Each row is a point. To make a cloud, some directions were put in groups of two or more. Within a group, all points are equally far from the middle, so they leave a hole (a ring in 2 directions, a hollow ball in 3). The other directions are filled evenly. Then the cloud was stretched, turned, moved and blurred a little. Count the holes, and give their numbers of directions, smallest first.

Cloud, 13 rows:
[[-1.9  5.4]
 [-5.9  2.8]
 [ 1.1  6.2]
 [-3.5  2.0]
 [-2.8  7.0]
 [-6.7  4.7]
 [ 1.3 -1.9]
 [ 0.4  5.2]
 [-6.5  0.0]
 [-5.4 -1.7]
 [ 2.2 -8.0]
 [-4.3  0.2]
 [-1.6  4.9]]
Holes: 0

Cloud:
[[ 1.4 -2.9]
 [-4.5 -1.4]
 [-1.7  2.2]
 [ 2.7  2.3]
 [-5.4  7.9]
 [ 8.1 -6.2]
 [-4.7  0.8]
 [ 6.2  2.6]
 [ 0.6  6.1]
 [-2.5  1.2]
 [ 0.5  6.3]
 [-6.2  2.9]
 [ 6.7  1.4]
 [ 2.0 -3.6]]
Holes: 0

Cloud (21 x 3):
[[-2.2  6.0  7.2]
 [ 6.5  4.0  0.2]
 [ 6.3  0.2 -8.4]
 [ 1.9  4.4 -6.1]
 [ 2.5  4.7 -4.7]
 [ 5.8 -2.5  1.6]
 [ 3.9 -4.1 -1.5]
 [-2.4  4.8  1.6]
 [-2.0  6.4  6.8]
 [ 6.3  5.2  2.4]
 [-1.4  0.1  4.4]
 [-1.9  5.5  1.4]
 [ 5.3  3.4 -4.3]
 [ 7.4 -1.1 -1.3]
 [ 4.4  6.2  1.2]
 [ 1.6 -1.8  4.8]
 [ 6.7 -2.8 -3.8]
 [ 6.4 -3.6 -5.4]
 [ 0.3 -2.6  1.2]
 [ 4.2 -3.4  0.6]
 [ 7.7  0.7 -0.4]]
Holes: 1 (2)

Cloud:
[[-7.3 -6.6  1.8]
 [-4.3  1.6  3.2]
 [ 2.7  2.9 -0.5]
 [ 2.7  2.2  7.1]
 [-3.8  3.3 -3.2]
 [ 2.5  8.6  3.5]
 [-1.1 -1.3 -4.8]
 [ 4.0 -4.3  5.7]
 [ 0.2  0.9  2.2]
 [-0.9  2.5  3.2]
 [-3.6 -6.3 -2.3]
 [ 1.8 -6.1 -6.9]
 [-0.1 -2.6  6.6]
 [ 2.5 -2.7 -2.8]
 [ 1.1 -4.6 -7.7]
 [-5.6  1.6 -6.1]
 [ 6.5  0.3  2.6]
 [ 6.3  1.3  3.9]
 [-5.8 -7.5  4.2]]
Holes: 0
